Each point is reached from the start by the listed moves, each made 0, 1 or 2 times, or once backwards (-1), plus a little noise. Is the number of moves made odd or even? Then give how often each move was made.
In the rows, zero is written as 100.

Moves:
(1): 126	53	113	100
(2): 95	92	125	69
Start: 93	114	106	101
Points:
88	107	132	69 -> odd (0, 1)
134	5	181	39 -> even (2, 2)
93	114	106	101 -> even (0, 0)
61	154	117	69 -> even (-1, 1)

Moves:
(1): 102	90	106	89	108	98	89	107
(2): 108	113	89	105	99	84	112	116
(3): 87	101	116	102	91	89	105	107
(4): 97	113	101	122	113	101	77	108
(5): 107	135	101	104	118	91	107	89
(6): 76	108	99	95	112	107	80	94
(7): 108	107	105	95	93	123	103	109
(8): 96	80	100	109	123	94	118	110
Start: 80	90	98	92	105	91	105	95
Points:
20	124	82	122	120	81	5	108 -> even (0, 1, 0, 2, -1, 2, -1, -1)
84	45	141	95	61	113	150	151 -> odd (0, 0, 2, 0, -1, -1, 2, 1)
102	132	96	116	138	78	61	166 -> odd (2, 2, 0, 2, 0, 0, 1, 0)
128	106	122	76	84	131	68	132 -> odd (2, 0, 0, 1, 0, -1, 2, -1)
44	86	76	92	127	99	103	145 -> odd (0, 2, 0, 0, -1, 2, 1, 1)

Moves:
(1): 112	109	100	114	107	102	90	107	99	99	88	92	85	104	102	109	92	103	94
(2): 99	116	91	97	119	104	101	101	104	110	95	123	103	83	108	106	100	112	96
(3): 101	108	122	93	88	109	104	92	102	96	83	105	92	108	114	85	107	105	80
(4): 90	86	103	111	87	92	88	98	109	106	102	102	108	93	93	92	102	112	94
(5): 93	91	111	98	108	106	95	102	95	105	91	103	96	114	99	88	100	106	106
(6): 90	99	92	108	111	114	106	108	95	102	101	96	99	101	104	93	96	95	87
(7): 96	102	101	105	103	94	111	96	108	100	112	87	99	101	94	89	88	101	93
(8): 102	110	106	111	94	83	108	124	90	93	101	109	101	103	98	108	104	119	82
(9): 101	100	84	92	99	99	93	102	106	92	89	102	98	97	100	104	89	109	102
(10): 99	96	104	95	94	92	107	105	112	98	85	99	102	98	91	92	91	90	103
(11): 106	104	102	105	97	104	103	116	107	111	113	95	97	108	100	92	108	101	93
(12): 113	84	116	105	105	98	93	97	84	88	103	126	99	97	112	93	94	93	94
(13): 111	102	99	97	108	106	106	102	93	103	96	109	111	106	84	106	95	90	101
(14): 90	102	104	97	91	97	90	105	97	117	102	112	96	113	107	101	90	102	92
(15): 90	94	92	112	103	86	111	87	111	94	101	103	83	121	107	119	117	90	91
(16): 97	92	111	100	104	101	106	97	110	107	118	108	110	95	104	119	102	104	106
(17): 101	104	109	92	92	108	105	92	91	101	89	111	78	100	83	108	102	108	98
(18): 104	84	89	92	91	92	100	88	104	117	90	88	89	83	112	109	118	111	90
Start: 98	105	99	90	99	91	94	120	97	107	103	98	102	99	99	97	107	88	105
Points:
174	92	104	146	96	25	101	143	40	112	105	61	66	106	70	135	109	115	42 -> odd (2, -1, -1, 0, 0, -1, 2, 2, -1, -1, 0, 1, 2, 0, 0, -1, 0, 2)
71	95	101	124	164	88	157	192	104	120	127	169	114	195	73	173	94	24	95 -> even (0, 0, -1, -1, 1, 2, -1, 1, 0, 2, 1, 0, 2, 1, 2, 2, 0, -1)
12	78	52	115	124	92	24	163	88	112	81	111	110	143	115	41	26	105	105 -> odd (0, 0, -1, 1, 2, 2, 0, 0, 2, 0, -1, 0, -1, 2, 0, -1, -1, -1)
107	112	61	103	143	120	152	91	105	112	111	135	19	154	81	161	58	43	43 -> even (1, 0, 0, -1, -1, 2, 2, -1, 2, 0, 1, 1, 2, 1, 2, 1, 2, 0)

Moves:
(1): 110	111	84	96	109	112	87	98	103	100	99	93	100	103	110	97	96	98	103	105	106	104	106	93	96
(2): 106	105	91	91	105	104	100	101	95	110	95	98	102	104	96	107	99	101	98	88	103	100	111	102	107
(3): 118	101	111	99	99	99	106	99	100	95	89	103	96	99	95	107	95	99	93	104	103	101	98	94	93
(4): 101	97	106	108	97	93	98	99	96	108	101	106	101	109	99	98	101	94	97	109	98	99	107	97	102
(5): 98	100	95	99	111	94	96	95	102	96	88	104	94	111	98	103	97	101	110	100	108	101	97	99	97
(6): 89	100	105	98	92	110	99	107	109	97	95	108	100	101	107	106	90	95	98	102	107	107	90	96	90
(7): 104	103	94	103	96	92	102	100	103	103	97	99	103	98	102	111	105	99	102	90	101	103	94	100	96
(8): 111	111	100	98	100	99	94	112	113	104	97	104	95	95	77	101	103	101	101	105	96	96	109	95	101
(9): 101	109	98	98	96	104	97	100	95	83	95	111	104	96	112	99	103	98	93	100	103	108	110	104	97
(10): 99	90	98	100	103	90	94	90	103	103	106	112	91	99	94	118	97	105	92	98	94	111	89	97	87
(11): 102	103	97	104	100	103	109	102	104	96	110	96	95	104	112	104	102	104	98	107	103	91	100	96	93
(12): 98	96	97	98	102	92	101	109	87	97	105	109	102	104	96	101	99	94	99	103	100	103	91	105	103
(13): 101	108	103	97	110	95	99	107	104	102	107	100	101	100	107	97	90	100	109	88	101	97	99	105	110
(14): 95	107	94	95	89	98	95	91	106	96	99	92	98	112	93	104	84	94	85	102	113	109	104	110	107
(15): 96	110	103	96	99	97	93	103	94	99	96	99	101	100	107	102	95	106	101	100	92	100	103	94	96
(16): 101	100	97	96	96	107	96	104	103	97	107	102	118	98	93	104	90	115	96	102	101	97	94	92	99
(17): 109	96	99	90	103	93	110	104	111	104	103	100	110	105	96	100	102	108	111	101	88	102	101	93	101
(18): 93	111	105	101	102	108	105	96	104	103	106	97	101	106	106	91	100	118	98	99	97	98	80	106	96
(19): 107	103	108	83	95	90	94	97	101	100	105	93	97	108	99	92	111	106	119	96	105	97	105	101	84
(20): 107	99	94	91	104	97	100	96	97	103	101	108	98	95	105	93	94	104	104	119	107	99	107	98	104
(21): 90	97	102	95	100	100	90	97	103	102	100	95	97	103	97	97	109	109	95	100	105	101	97	96	102
(22): 100	95	99	99	106	98	106	100	95	96	105	95	103	100	103	102	95	101	99	103	109	104	99	103	91
(23): 107	93	96	106	98	99	103	110	99	95	100	100	92	106	104	95	94	102	102	98	104	104	104	104	106
(24): 104	102	98	97	94	93	89	107	101	99	97	95	103	104	108	102	109	96	91	99	100	88	104	107	86
Start: 103	91	86	90	104	106	103	109	101	100	105	95	104	103	105	112	99	90	106	109	105	85	100	106	98
Points:
149	132	60	76	150	116	117	145	123	118	106	44	72	174	125	116	99	90	141	95	177	75	101	105	69 -> odd (2, 2, 1, 1, 1, 1, 1, 1, -1, -1, 2, 1, 1, 0, -1, -1, 0, 1, 1, -1, 1, 2, 1, 0)
149	131	96	103	110	101	137	141	121	76	64	87	73	137	81	100	70	81	117	65	129	102	62	158	121 -> odd (0, 0, 2, -1, 1, 0, 1, 1, 0, -1, -1, 1, 1, 1, -1, -1, 0, 2, 0, -1, -1, 0, 2, 0)
93	155	122	95	112	114	98	100	99	79	81	74	80	114	96	139	36	76	36	115	128	103	92	126	88 -> odd (0, 0, 2, 0, 0, 0, -1, 1, 0, 0, 0, 0, 1, 2, 2, -1, -1, 1, -1, -1, 0, 2, -1, 0)
107	95	55	41	126	92	60	88	138	72	155	124	154	120	149	129	62	161	35	190	127	101	87	83	41 -> even (1, -1, 0, 1, 0, 0, -1, 0, 2, 2, 1, 0, 1, 1, 0, 2, 2, 1, -1, 2, 2, 2, -1, 2)
133	109	126	95	71	68	105	106	90	77	84	81	77	133	113	103	110	72	92	96	95	78	154	138	78 -> odd (-1, 0, 1, 1, 0, -1, -1, 0, 1, 0, 0, -1, 0, 1, 1, -1, 0, 0, 1, -1, -1, 0, 1, 1)
85	127	73	86	124	71	75	71	52	70	93	138	116	127	110	150	13	87	45	140	144	114	143	131	109 -> even (-1, 1, 0, 2, 2, -1, -1, 0, 2, 1, 0, 0, 1, 2, 2, 1, -1, 0, -1, 1, -1, 2, -1, 0)
147	87	59	63	130	44	52	104	80	107	147	99	80	137	135	103	80	56	95	161	164	62	160	136	83 -> even (1, 0, 0, 2, 0, -1, -1, 0, 0, 1, 1, 1, 2, 1, -1, 0, -1, -1, 1, 2, 0, 1, 0, 2)
141	183	110	28	111	70	57	138	112	82	108	104	102	100	126	32	112	162	169	119	111	71	132	117	102 -> odd (0, -1, 0, 0, 0, -1, 1, 2, 2, -1, -1, 0, 2, 0, 2, 0, 0, 2, 2, 2, 1, 0, 1, 0)
120	113	91	45	106	101	170	109	123	70	143	125	142	129	119	116	5	144	95	160	140	123	57	120	97 -> even (-1, 0, 1, 0, 0, 1, 0, 0, 1, 0, 1, 1, 1, 2, 0, 1, 2, 2, 0, 2, -1, 2, 0, -1)
128	129	80	110	126	82	121	133	149	71	109	88	101	169	119	123	25	117	94	122	128	135	99	97	117 -> even (1, -1, 1, 2, 1, 0, 1, 1, 1, 0, 1, 0, 2, 2, 1, 0, 2, 1, -1, -1, 1, 2, 2, -1)
128	122	68	47	104	106	62	130	165	128	124	58	168	176	179	64	141	167	187	85	114	48	76	83	45 -> even (2, 0, -1, 2, 1, 1, 2, -1, 0, -1, 0, -1, 1, -1, -1, 2, 2, 2, 2, 0, 1, -1, 1, 2)

Moves:
(1): 102	99	103	96	103	105	103	106	109	101	94	91	106	98	98	103	104	109	100	110	97	98	108	99
(2): 110	102	105	90	96	99	101	110	105	110	96	104	104	102	112	104	89	107	98	100	100	108	98	102
(3): 100	94	105	99	96	107	95	93	104	101	105	91	101	105	108	91	105	103	96	102	96	99	95	96
(4): 100	102	94	96	111	105	100	102	108	100	92	99	100	103	97	101	102	103	100	106	102	106	100	101
(5): 94	107	108	94	104	102	98	88	91	96	99	103	94	104	92	105	96	98	103	102	107	102	94	96
(6): 100	100	103	94	101	103	100	99	94	114	97	91	101	110	87	103	108	98	101	105	94	101	101	111
(7): 95	99	99	99	102	107	107	104	107	90	111	113	96	96	108	98	94	97	89	101	85	101	97	98
(8): 96	103	99	98	97	101	107	93	93	94	94	104	94	106	88	103	92	92	94	81	111	104	98	96
(9): 106	112	99	92	91	98	108	91	96	105	105	104	95	102	103	94	101	95	101	100	95	102	106	98
(10): 105	102	98	98	108	98	89	101	96	104	101	100	97	97	96	101	86	107	97	100	98	102	109	96
(11): 106	98	101	96	95	103	98	101	104	92	102	104	99	102	106	98	102	94	94	96	98	91	95	100
(12): 106	108	92	104	109	94	97	111	103	94	105	97	98	104	104	104	104	105	100	103	105	107	100	95
(13): 105	106	97	110	96	92	102	97	104	95	95	96	93	101	100	97	99	95	87	96	113	102	108	104
(14): 99	109	106	98	105	90	100	105	103	98	101	101	106	97	98	89	86	104	102	97	105	98	102	99
(15): 102	99	113	99	99	99	101	100	101	94	110	103	97	85	101	103	108	96	79	86	106	105	101	94
(16): 95	97	93	96	105	102	99	93	89	92	98	94	114	103	97	107	97	102	100	106	107	97	108	118
(17): 104	103	99	100	102	103	102	110	99	92	91	96	98	103	96	97	93	106	102	101	103	111	110	101
(18): 98	91	103	94	107	106	104	94	111	103	107	89	89	102	104	97	113	92	106	96	97	96	104	105
(19): 100	98	107	95	97	95	102	91	90	99	101	111	110	115	88	106	98	91	101	97	110	98	109	98
(20): 95	109	102	98	98	107	100	82	98	99	107	97	105	101	80	108	92	91	118	94	102	105	93	101
(21): 98	99	98	94	96	87	96	100	102	94	104	108	101	95	94	100	92	99	98	94	97	104	103	90
(22): 97	102	101	101	104	94	99	97	106	96	105	103	94	98	101	100	101	113	97	95	104	98	98	100
(23): 105	97	103	98	102	100	104	88	94	100	99	97	104	100	98	99	102	95	102	94	93	97	95	99
(24): 110	90	97	98	95	106	105	101	93	108	87	97	99	93	93	100	94	98	100	107	106	94	100	108
Start: 101	103	93	109	105	110	94	93	101	108	97	106	91	79	95	94	88	101	107	97	99	98	106	90
Points:
130	133	131	79	88	131	88	5	62	82	66	66	72	78	35	128	18	102	82	22	154	140	115	96 -> odd (1, 2, 1, -1, 2, 0, -1, 2, 0, 2, 1, -1, 2, -1, 1, 1, 2, 0, -1, 2, 0, 1, 2, 0)
115	89	75	55	123	140	87	47	102	85	77	28	71	112	66	89	75	115	105	107	79	110	165	111 -> even (2, 0, 2, 0, 1, 1, 0, 1, 1, 2, 1, 0, 1, -1, -1, 2, 2, 2, -1, 0, 2, 0, 1, 0)
125	116	34	94	125	138	95	162	136	70	104	142	83	117	180	88	88	157	66	141	71	115	94	107 -> even (-1, 1, 1, 2, -1, 0, 2, 0, 1, 0, 2, 2, -1, -1, -1, 1, 1, -1, 0, -1, -1, 2, -1, 0)

Moves:
(1): 103	103	100	93	96	87	107	101	103	101	94	99	95	107	109	107	101	97	108	115	105	109	104	107	105	105
(2): 94	94	100	105	100	99	84	106	112	92	91	87	86	108	96	97	96	107	110	90	108	104	112	100	105	93
(3): 103	100	97	100	98	106	91	99	90	99	101	98	94	104	87	100	97	100	93	94	103	111	101	96	103	108
(4): 107	108	100	105	110	105	105	102	90	101	98	103	99	94	104	101	104	108	104	106	95	103	104	115	95	99
(5): 100	99	105	104	100	92	103	100	102	99	104	100	106	101	100	98	103	102	102	110	106	106	96	97	98	100
(6): 100	94	102	103	101	94	103	98	103	105	97	96	100	108	98	95	98	95	99	95	92	97	99	96	90	101
(7): 101	87	105	102	104	108	106	95	113	93	105	94	90	101	100	98	94	103	90	106	97	107	99	106	102	100
(8): 97	100	101	96	101	103	98	103	96	98	101	107	93	106	99	100	101	98	91	98	93	106	95	95	107	98
(9): 105	102	98	102	103	105	102	99	106	94	104	96	98	102	103	98	99	106	98	111	102	103	107	95	102	90
(10): 105	108	97	97	109	109	100	97	94	99	103	106	93	98	98	97	109	93	103	90	103	109	110	93	106	96
(11): 110	98	108	101	104	99	104	103	89	105	96	97	99	97	105	108	97	98	113	95	112	106	106	95	107	103
(12): 97	98	94	106	104	98	104	94	97	97	109	105	101	104	98	98	97	98	100	102	95	98	86	101	100	99
(13): 96	98	98	96	99	98	96	101	100	96	98	101	111	98	96	92	94	96	102	101	101	105	85	100	92	102
(14): 104	98	101	98	91	95	89	95	100	96	92	100	97	102	105	106	97	109	105	96	110	105	96	95	101	108
(15): 112	103	102	96	100	106	96	104	97	105	95	99	103	100	95	98	110	106	97	101	99	94	96	98	102	107
(16): 95	107	100	100	95	91	100	93	93	96	97	102	112	102	96	86	99	103	98	100	96	93	91	95	95	90
(17): 95	104	99	109	116	107	97	103	108	101	95	96	91	88	100	101	110	88	96	101	95	100	101	98	95	94
(18): 109	102	96	101	88	101	106	99	96	109	107	101	103	104	102	106	103	113	97	98	91	99	103	102	107	95
(19): 98	87	103	98	106	106	93	97	104	105	94	102	88	107	91	103	100	101	97	97	107	107	106	97	102	98
(20): 106	109	103	107	98	110	96	100	102	106	101	103	104	96	105	111	103	98	105	95	89	96	104	107	102	103
(21): 107	87	103	93	105	94	95	89	95	104	110	93	107	95	107	101	96	100	106	97	104	103	105	99	100	95
(22): 97	106	99	93	103	94	96	93	108	93	104	100	103	103	90	106	97	108	96	102	93	103	82	99	94	99
(23): 107	96	98	99	102	94	91	94	104	95	104	108	95	101	93	100	89	101	100	98	107	107	91	107	98	101
(24): 105	102	108	96	97	106	93	95	98	106	104	93	100	98	97	94	98	104	94	103	100	96	95	95	93	104
Start: 91	96	108	118	93	95	94	108	106	104	99	99	94	96	106	101	100	101	94	90	101	105	115	103	104	108
Points:
118	5	152	109	126	129	22	66	131	102	115	53	46	120	81	105	24	150	89	53	100	164	105	103	100	70 -> odd (-1, 2, 0, 1, -1, 1, 2, 2, 1, -1, 2, 0, 2, 0, -1, 0, 0, 1, 2, 1, 2, 1, 1, 2)
98	123	91	111	108	89	141	138	70	92	113	128	107	131	99	85	132	77	108	120	121	156	96	40	148	82 -> even (1, 0, 0, -1, 2, 0, -1, 2, 2, 2, 2, 2, 2, -1, 1, 0, 0, 1, 0, -1, -1, 0, -1, -1)
151	74	115	130	124	131	55	104	103	103	74	99	43	116	95	148	107	162	151	49	139	194	136	116	145	108 -> even (0, 2, 0, 2, 1, 0, 1, 0, 0, 2, 2, 1, 2, 2, 1, -1, 0, 2, 2, 1, 0, 1, 0, -1)
41	67	110	91	89	45	46	109	192	62	42	43	92	132	85	79	74	130	115	117	131	115	87	94	58	93 -> odd (1, 2, -1, 0, 0, 1, 0, -1, 1, -1, -1, -1, 2, 1, 0, 0, 0, -1, 1, -1, 0, 2, -1, 0)

Moves:
(1): 110	103	99	107	102	97	100	97	100	100	100	101	106	103	108	91	100	97	102	99	107	98	101	92	103	103	97
(2): 108	91	102	90	105	104	97	105	105	98	107	91	96	88	91	113	103	102	99	94	102	92	109	103	102	89	94
(3): 106	106	96	106	100	103	104	87	96	95	105	95	94	106	103	98	91	95	86	108	93	90	96	100	99	98	95
(4): 98	103	112	109	104	103	95	94	114	104	100	97	100	96	83	102	103	94	95	107	106	95	103	100	97	104	109
(5): 88	98	105	99	107	100	94	99	94	93	100	90	96	100	106	95	96	100	98	113	100	104	98	101	97	94	98
(6): 100	108	105	103	91	94	99	98	107	84	111	85	104	103	95	104	106	107	107	107	93	103	99	97	102	106	92
(7): 99	104	85	103	111	96	105	96	98	87	99	97	101	98	100	110	116	93	99	104	95	99	95	101	90	91	93
(8): 95	99	92	100	96	97	95	97	99	98	95	99	103	100	95	98	100	100	97	102	99	96	105	102	100	96	108
(9): 97	95	99	103	101	93	101	101	105	98	100	109	100	98	94	95	106	105	93	110	96	105	99	95	98	97	98
(10): 104	92	97	95	97	101	107	98	102	106	98	99	93	101	101	99	103	100	103	95	98	111	99	105	102	101	99
(11): 97	87	112	89	88	101	95	93	98	97	94	109	96	97	93	98	96	93	107	96	108	99	102	87	95	102	92
(12): 100	98	109	115	110	92	102	84	97	105	95	110	100	95	97	106	111	95	94	96	102	107	104	96	90	105	92
(13): 99	95	99	96	96	106	101	97	94	105	105	106	105	104	99	103	110	93	96	104	97	103	101	103	96	100	99
(14): 100	106	95	96	100	98	98	102	94	105	92	101	101	107	94	102	98	93	98	94	110	100	93	103	101	91	99
(15): 96	89	98	111	93	103	109	106	108	105	93	102	105	103	102	105	96	98	92	102	95	106	95	98	106	92	102
(16): 98	104	99	98	97	99	108	92	109	107	99	104	90	89	100	99	100	95	92	102	94	89	113	95	97	91	98
(17): 95	100	94	101	100	113	103	99	97	99	97	104	97	95	95	99	102	101	100	96	102	97	97	99	96	97	96
(18): 101	103	92	94	100	106	97	95	97	101	101	104	98	103	100	98	102	100	106	100	99	103	102	102	101	103	98
(19): 105	103	94	102	90	105	97	102	104	100	94	95	93	93	99	100	100	94	92	99	99	95	98	100	100	112	101
(20): 98	98	101	93	106	103	83	100	105	92	92	102	109	103	102	106	103	108	99	96	98	90	100	91	99	85	120
(21): 85	101	91	105	93	102	101	101	96	106	114	95	102	97	105	96	105	105	103	114	98	94	93	103	100	89	99
(22): 93	94	100	101	99	94	88	102	99	104	101	98	101	103	102	90	105	99	100	100	95	99	98	102	97	97	93
(23): 99	106	100	94	103	99	95	101	111	97	109	97	111	101	98	107	100	99	100	96	100	110	96	99	104	95	104
(24): 99	99	104	96	101	94	109	92	105	100	91	97	103	99	102	108	107	101	92	101	95	96	95	106	102	100	106
Start: 102	98	106	100	94	103	103	102	104	100	105	99	100	100	108	96	94	96	98	101	103	96	93	87	98	97	109
Points:
63	126	151	163	100	61	122	23	170	135	126	87	98	62	120	65	114	80	52	179	99	104	102	69	95	118	113 -> odd (2, -1, 0, 2, 2, 0, -1, 0, 1, 0, 0, 2, -1, -1, 0, 2, -1, 1, 1, -1, 2, 0, 2, 2)
112	87	68	83	113	110	135	51	136	107	64	100	42	53	43	138	138	59	40	128	115	39	91	96	76	42	100 -> even (0, 2, 1, 2, 0, -1, 2, 0, 2, 1, 1, 0, -1, 2, 0, 1, 0, 2, 1, 0, 1, -1, -1, 2)
79	115	5	106	119	103	101	95	63	101	138	80	104	143	100	81	133	75	112	111	96	140	47	134	84	50	59 -> even (0, 0, 1, 0, 0, 0, 2, 1, 0, 2, -1, 0, 0, 2, 0, -1, 1, 2, -1, -1, 1, 2, 1, -1)
25	63	147	139	86	129	15	91	130	95	117	93	150	137	107	61	57	82	46	164	90	84	62	51	90	43	170 -> even (0, -1, 2, 2, 2, -1, -1, 1, 0, -1, 1, 0, 1, -1, 2, -1, 0, -1, 0, 2, 1, 2, 2, -1)
105	93	166	162	101	72	87	26	130	84	89	79	101	120	117	61	99	83	84	121	97	58	89	51	78	113	104 -> odd (2, -1, 2, 2, 0, 1, 0, 0, -1, 1, 1, 1, -1, -1, 0, 0, 0, -1, -1, 1, 0, 2, -1, 1)

Moves:
(1): 98	98	101	101	104	97	103	102	104	88	108	96	96	104	100	99	96	101	97	97	104	102	94	105	95	99	88
(2): 94	100	96	94	96	96	106	95	108	105	103	100	95	91	91	103	103	107	90	97	114	101	87	88	101	96	103
(3): 113	99	98	94	102	103	97	101	101	85	96	93	96	96	99	101	99	110	101	92	104	97	93	103	117	96	100
(4): 92	91	91	107	87	90	114	94	90	102	101	111	101	103	107	107	103	109	89	96	97	105	110	109	91	113	109
(5): 103	91	108	108	95	98	102	101	104	112	107	98	104	91	108	101	94	103	92	96	110	91	103	99	101	99	102
(6): 89	96	96	115	92	92	94	104	108	98	101	108	98	100	99	101	110	106	97	95	87	99	91	108	101	106	111
(7): 103	107	103	90	103	102	100	102	99	97	97	104	105	97	101	101	106	96	101	105	94	98	103	102	100	97	99
(8): 97	92	103	103	97	106	94	94	100	97	109	105	98	101	107	101	109	109	103	92	90	109	101	102	100	93	100
(9): 93	92	92	97	104	104	94	98	101	94	101	101	97	116	94	95	97	95	98	103	96	97	105	106	103	97	112
(10): 102	104	104	97	103	96	102	97	102	97	102	91	95	102	104	95	102	104	102	100	102	104	102	101	101	100	106
(11): 111	108	97	102	101	100	98	96	106	104	102	98	102	99	99	104	95	102	99	100	101	102	108	101	106	101	91
(12): 93	89	103	105	98	103	98	101	101	95	98	96	102	97	100	104	99	100	100	104	98	106	103	100	101	111	105
(13): 98	97	100	104	97	88	96	95	98	108	100	93	112	97	93	104	102	99	96	105	102	104	97	97	97	96	99
(14): 105	106	101	99	91	107	95	100	97	106	103	92	96	92	100	96	95	102	89	104	107	96	100	95	96	104	102
(15): 89	108	101	96	94	103	109	96	106	83	97	106	95	102	86	107	106	91	106	99	93	110	97	110	106	95	97
(16): 102	106	100	96	104	99	104	97	96	104	105	100	90	98	109	103	96	93	95	102	97	101	95	100	112	106	97
(17): 108	98	98	103	100	103	105	102	105	105	100	94	110	102	99	101	97	93	98	91	102	100	112	97	89	95	99
(18): 95	105	96	99	106	99	97	95	93	101	101	104	100	93	108	105	103	92	95	95	104	99	96	96	91	101	111
(19): 101	96	103	112	95	90	101	99	104	102	105	101	90	95	100	102	106	99	95	110	99	98	107	94	100	101	101
(20): 103	110	88	109	93	100	100	98	101	101	112	90	117	97	102	109	104	94	96	100	107	101	108	101	102	106	96
(21): 112	87	98	100	88	104	97	95	96	108	108	83	106	91	107	91	85	87	107	102	100	82	104	88	92	97	97
(22): 104	103	93	101	100	105	99	105	99	85	100	109	101	114	109	105	95	108	96	115	89	111	94	100	104	98	112
(23): 101	105	108	98	94	105	97	96	97	98	95	99	103	112	99	95	97	98	95	99	100	94	96	99	101	107	101
(24): 97	101	108	101	104	98	107	98	96	92	111	96	99	103	89	103	93	95	97	107	91	87	93	94	104	96	101
Start: 105	103	108	107	108	106	96	97	92	92	91	88	92	87	102	107	89	104	112	107	88	87	106	100	91	100	106
Points:
121	41	70	122	96	98	110	84	73	111	111	81	84	55	173	101	52	99	94	71	106	76	145	97	17	127	117 -> even (2, 0, 0, 2, 0, 0, 0, 0, 0, 0, 1, 1, -1, 0, -1, 0, 1, 2, 0, -1, 2, 0, -1, -1)
172	195	133	113	95	162	104	88	80	74	125	97	105	145	121	129	77	102	79	154	25	106	151	85	108	98	84 -> even (-1, -1, -1, 0, -1, -1, 1, 2, -1, 0, 2, -1, -1, 2, 0, 1, 2, -1, 1, 1, -1, 2, 2, 2)
102	125	95	177	38	63	126	79	76	156	133	82	138	91	110	131	112	67	56	105	47	58	166	119	73	150	114 -> even (-1, -1, -1, 2, 0, 2, 1, 0, 0, 0, 0, -1, 1, 1, 0, 2, 2, -1, 1, 2, 0, -1, 1, 1)
